Each row of a before or after table is a point. One or more steps were done to the points. Then noise was added and the rows were shuffled. The steps act on how far a point lies along the listed directions, d1 being the first. Write out the steps. A step turns or swaps two directions, mirrors them in a line or flattens them onto one, adds a multiple of one to another, or multiplies one. Angles are multiples of 10 degrees, from the lower direction toward the higher: turns from -170 to 170, lines from 10 to 170 but not 90. Use the fewest steps. Two steps may share a direction if one is a turn and the other turns, adds or multiplies; they go together, in the order done. Otherwise the lowest direction goes first.

Directions:
(1):  49 -32
(2): 32 49
Before (13 x 2):
0:  -42  -29
1:  -23   -7
2:  -42  -73
3:   49   -8
4: -103  -47
5:   48   -1
6:  -43  -47
7:   51    6
8:   -5   32
9:   31    5
10:   42   -8
11:  -29  -28
12:   60   24
After (13 x 2):
0:  19 -20
1: -36 -22
2: -24 -24
3: -46 -22
4:   8  23
5: -38 -27
6:   0  42
7:   2  65
8:  50 102
9: -34 -37
10:  15  49
11: -11  88
12: -30 -61
Steps: turn d1 and d2 by -140 degrees

Directions:
(1):  64 -22  25
(2): -19  20  66
(3):  27  65 -12
Before (10 x 3):
0: -38 -61  -8
1:  38  -3 -22
2:  18   6  -2
3:  -6   9  -2
4:  20   5  10
5: -23 -16  -3
6: -17  -7 -13
7:  -9  22  -7
8: -20 -86 -61
9:  76 -16  37
After (10 x 3):
0: -12  11  -3
1: -27 -81 -64
2: -18  26 -11
3:  25   3   1
4: 121 -32  56
5: -27  -3 -17
6: -48 -58 -13
7:  30   1  14
8: -31 -14  -7
9:  53  -8 -14
Steps: multiply d1 by 1.6

Directions:
(1):  -4 -50 -32  57
(2):  63 -31 -25 -37
(3):  15  56 -57  18
(4): 52 17 44 44
Before (9 x 4):
0:  14  36  22 -13
1: -66  31   5  75
2:  17 -35 -38  88
3: -10  28 -19  46
4: -20 -25 -71 -30
5: -31 -21 -91 -52
6:   1  49 -13   7
7:  13 -10 -37   9
8: -13 118 -25  18
After (9 x 4):
0:  16  36  24 -16
1:   8  -9 -33   9
2:  -1 111 -28  12
3: -38 -19 -87 -47
4: -41  22  -7  61
5:   2  48 -16   5
6:  -1  23 -23  43
7:  16 -32 -37  90
8: -29 -24 -66 -27
Steps: multiply d2 by 0.7

Directions:
(1):   0  30 -60  30  33  62
(2):  73   3 -51   3 -29 -38
(3):  44 -71  20   3  -4  54
(4):  -8 -36  -1  74  42 -42
(5): 46 56 60 36  6 11
(6): -29   0  -3  51 -82  15
Before (13 x 6):
0:  -17   65   15  -17   16   55
1:    0   71   39   -9  -12   38
2:   29  -41   36   21 -108   -5
3:   12   36  -33  -37    9   30
4:   61   49  -35  -12    6   -6
5:    6    3   18  -13  -24   53
6:   39  -34   39   11  -19  115
7:  -57   14  -35    0  -50   36
8:  -54  -19  -36   37   73  -13
9:   26  -96   90  -16   15   19
10:  -29  -22  -29   -4   41  -58
11:   23   38    2   28   50  -23
12:  -69    0  -50  -68   10   31
After (13 x 6):
0: -32  75   8  -4  25  32
1:  -5  50 -38 -19  20  -2
2: -12  83  35  10  -2  15
3: -46  32   4 112  45 -33
4: -32  33   2  34   5 -20
5:  60  49 -38  -8   3  -7
6:  59   9  19 -14  23  39
7:  15 -57 -14 -54   8  20
8:  -2 -60 -13 -22  31  78
9: -80   8 -54 -52  21  12
10: -62  19 -38   7 -44  26
11:  -6 -14  21  65 -80 -70
12: -27 -52  69  46  55 -74
Steps: mirror d3 and d4 in the line at 50 degrees

Directions:
(1): -54  56   0  12  38  10  -6 -77
(2):  -2  20  11 -43  26 -94 -41  13
(3): -55 -29  33  66  34 -29  29  39
Before (11 x 8):
0: -35   6  -1  52  19  69  33 -37
1:  -4  15 -10 -11  14  22  -2 -48
2: -22  34  -3  12  14 -12   1 -44
3: -13 -11  12  23  34 -27  26  35
4:  31 -30 -26  35 -22  79   3  -9
5: -11  -1 -12  39  -9 121  40 -44
6: -18  55   9  -8  32  15  -2 -43
7:  -8 -38  28  20   5 -39  17  52
8:  -9  34 -20 -48  -2 -11 -33 -42
9:   0  34 -29 -12  -1  40  17 -58
10:   5  52 -25 -36  11  11 -11 -29
After (11 x 8):
0:  32 -41 -15  31 -39 111  43  16
1:  30 -22  -2  -1 -24 -26   6  32
2: -54  12  28  30  37 -30  14 -11
3:  22 -50  -2  40 -23  57  40  39
4:  14 -12 -28  40  -8  80   3 -35
5: -28  -1  16  28  43 -24  24  20
6:  36 -26 -10 -24 -13  17  -2  13
7:  51 -17 -26 -23 -36  31  25  14
8:  28  -6 -21 -57 -28 -19 -31  15
9:  51 -13   9 -25 -15   6   1  53
10:  47  10 -25 -42 -16   3  -8  24
Steps: multiply d1 by -1

Directions:
(1):  44  -2  18  74 -38 -30   4 -22  70
(2):  28  61  31 -79 -26 -21 -11 -45  23
(3): -38  56  21  45  41 -52  27 -40 -42
(4):  -4 -15  -4  -5  82 -20 -77 -13  45
(5): -14 -36 -84 -27 -10 -62  32 -34  13
Before (14 x 9):
0:  62  23  47  -1 -79  37  -9  -6  15
1:  18   0  38  67 -16 -13 -36  -5   4
2: -10  40  32 121  44 -24  -7   2  -2
3:  17  33  10 -31 -73  28  27  -6  17
4:   7 -78 -41 -41 -30  36  18  21  26
5:  -1  13  32  -1   0 -21 -11   4  28
6:  20  71  17 -29  -7 -38  11 -66   1
7: -54 -37 -44   4  57  25  -6  32 -68
8: -31 -36 -35 -45  37  24 -15   7 -13
9: -28  18  12  58  29 -10  18   2  -5
10:   1 -17  -9 -27  14  25 -20  10   3
11: -44 -33 -70  15 -10 -51  58 -41 -15
12: -10  29  -8 -45 -46 -15  -8 -20  11
13: -32 -16 -24 119  46 -50 -10   2  -8
After (14 x 9):
0: -13 -13  -1   0   3 -34   2   4  24
1:   8 -47  -2 -63 -21  69  -2  35   8
2:  40 -33 -41  12 -77  -9  23 -16  20
3:   3 -20 -30  20 -22 -64 -11 -36   6
4: -10  25 -12  14  22 -16  21 -26 -32
5: -38  24 -33  10  43 -68 -13 -33 -23
6: -62  17  -4 -47  26  26  24  -4 -80
7:  15  -8   9  -3   5  28 -25   9  17
8: -28   7  -6 -11 -26  13  -9  13 -14
9:   5  34  57  23  23  42 -36  14 -20
10:   0  -2 -19  -5 -60  24  37   8   4
11:  -3   1  39 -14  26  56 -41  18   6
12: -13  33 -32  55  26 -88  18 -47  15
13: -23  27  -3  27  18 -32  24 -21   5
Steps: turn d1 and d5 by 90 degrees; multiply d2 by 0

Directions:
(1):   0  -5  86  12  45  -5  32  11 -59  11  25 -75
(2):  15  44  30 -40  39 -57  27   9  64 -76  18  11
(3):  54  75  42  50 -27 -40 -20 -33  10  54 -28  14
(4): -64  61 -44  53  18 -25  42  45 -26  17  41  27
Before (8 x 12):
0:  75  -5  11  35 -26  17 -46 -50  -4  66 -44   1
1:  34 -22  71 -42  52  10   9 -16 -22 -26  35 -61
2:  12  52  59  88  21 -49  27 -10 -33  69  -7  -4
3: -41   9  38 -13  77 -77  80  25 -59 -71  81 -29
4: -57  34 -85   0  17 -28  -8  18  14 -14  15  67
5:  52  76  17  14 -10 -40 -21 -42  76 -54 -14  61
6:  28 -22 -21 -23 -28  23 -51  -4   2 -29  -1 -27
7:  29 -82  46 -36 -31  54 -58 -23  -4   6 -42 -80
After (8 x 12):
0:  30 -81  37 -36 -32  53 -60 -20  -2   5 -50 -75
1:  28 -19 -17 -20 -31  24 -48  -8  -2 -29   1 -33
2:  36 -18  60 -42  43  10  -2 -19  -8 -32  27 -44
3:  73  -6   8  35 -24  20 -44 -53  -8  68 -42  -4
4:  50  76  31  17  -1 -40 -19 -39  64 -52 -10  47
5: -60  30 -76   7  25 -30  -4  25   2 -13  24  52
6:   5  50  46  87  14 -49  21 -16 -27  69 -10   7
7: -39   9  18 -20  65 -80  71  24 -48 -77  72  -6
Steps: multiply d1 by 0.7

Directions:
(1):  14  52  26 -30 -40  56 -41  42  78  48 -12  27 -15 -45
(2):  54 -19  52  90  -1  33  40 -49  23  -8  31 -10 -28 -50
Before (10 x 14):
0:  34 -17  65  46   3  27  19 -22  38   0  14  -9 -30 -33
1:  17 -18  40  30   3 -27   2 -18 -16  -1  12  -1  -9   0
2: -20  -4 -29 -43  15 -17  -6  10  -9   7 -32 -18  14  40
3:  23 -13  53  73  -8  39  27 -25  25   3  37  -1 -24 -39
4:  35  15  27  85 -14  13  47 -44 -10 -19  33   2  -9 -31
5:  11  42  43   2 -40  49 -16  15  65  38   7  11  -9 -56
6: -44  32 -46 -80  -4 -31 -41  44  -2  22 -28  32  28   7
7: -43 -69 -26 -11  52 -79  45 -28 -89 -21   6 -35  28  59
8:  39  29  59  21 -44  41  -1 -11  42  14 -16  -5 -17 -44
9:  25  47  38  17 -28  64   4  -3  52  21   1 -19 -15 -36
After (10 x 14):
0:    9   13   37  -12  -16   -9  -29   18   16   25   -1   15   -7   -8
1:   34   15   39   59   -8   45   37  -39   19   -8   17  -36  -16  -27
2:  -17  -17  -30  -27   23  -25    7   -4  -22   -2  -27  -25   14   43
3:   45    5   61   52  -29   26   24  -38   17   -6   -4  -17  -18  -37
4:  -24  -34  -42    8   37  -71   27  -30  -70  -34    5    0   28   23
5:  -66   15  -31 -120    0  -29  -40   66   -2   50  -34    8   29   39
6:   20   69   23   13  -48   46   -9   18   46   27    6   31   -8  -45
7:   27  -15   46   78   -4   14   44  -50    6  -11   35  -18  -11  -40
8:   14   17   51   33  -27   57   -5   10   56   29   22   16  -25  -47
9:   30    3   63   19  -10   39   -1    2   60   18    3    2  -29  -38
Steps: mirror d1 and d2 in the line at 60 degrees

Directions:
(1): -32  30  27  24 -49  70 -19  69  10 -71  -4  29  34 -10  16 -11  80  36
(2): -43   1  50   8 -21  -6 -14 -82   9  -5 -71  88   8  73 -24   3   0 -17
(3):  87  -8 -76 -43 -25   7 -33 -43  -1 -14 -36  43 -34 -28  31  43  64   4
(4):  -24   15    8 -111   54  -43   71   47  -37  -11  -25   35    9   21   27   -4   26   22
(5): -15  21  16  26 -22 -69 -67   0 -99  34  64  31  -3  12  27  21  18  44
Before (10 x 18):
0:  -7   1  20 -50   9 -49   9   2 -33   4 -10  46  -8  16  22   1   8  12
1:  45 -10 -25  10   3 -19 -28 -36   0  19  11   1 -20  -3  -7  20 -14  -9
2: -33   8  18  13  22  29  17  58   9 -15  21 -28  26  -4  10 -18  -4   9
3:   6  10 -24 -55  34 -24  20   4  -4   4  13 -17   6 -20  15 -10 -13   3
4: -31  10  29  52   2 -16 -29 -25 -23   7   5  12  18  24  -9   3 -31  -3
5:  26 -24 -16 -14  16  20  15  12  21  12  13 -49 -15 -33 -12  -6 -35 -17
6:  14 -13  -2  18 -21  53 -16   7  55 -36  -5  -7  20  -6  -2   0   8   3
7: -28   0  34  52 -20   3 -33   8 -18  23  51 -13   8  -1  -4 -15 -50  -4
8:   8   0 -10  25 -41  40 -31 -30  14 -17 -31  21  10   5 -11  15  43   0
9: -14  -6  15 -32  40 -66  42 -18 -34  23  -8   7  -5  30  -1  -6 -26 -24
After (10 x 18):
0:  38   4 -29 -27  13 -14  -1  24 -14  -4  23  -3 -10 -22  16  16  21  15
1: -14 -10  32 120 -54  27 -78 -25   5  30  67 -30   2 -11 -19 -12 -68 -21
2:  -2   8   0   7   8  -9  21  58 -22 -15  38 -39   6 -24  16 -10  15   3
3:  -8  10  17 -58  11 -33  16  45 -35 -13   3  35  -2  -2  34  -2  32  29
4:  28 -28 -14 -10  17  12  10  -8  26  21   6 -44 -19 -23 -19  -4 -48 -25
5:   0   6  -7 -25 -15  21   0 -15  -3 -20 -44  39  12  19   0  14  52   6
6: -18  13  18 105 -31  27 -59   6  -8 -11  35 -21  21 -11 -10   1 -15   4
7:   3  12 -22 -62  37 -29  24   2  -5   5  13 -14   6 -16  15  -8 -14   1
8: -24 -15  27  64   6  15 -18 -46  28  26   1 -14   8  26 -26  -8 -62 -30
9:  10 -21   7   2  -9  24  -5 -35  52 -15 -31  15  12  23 -14   2 -15 -11
Steps: swap d1 and d2; add 1.5 times d3 to d4
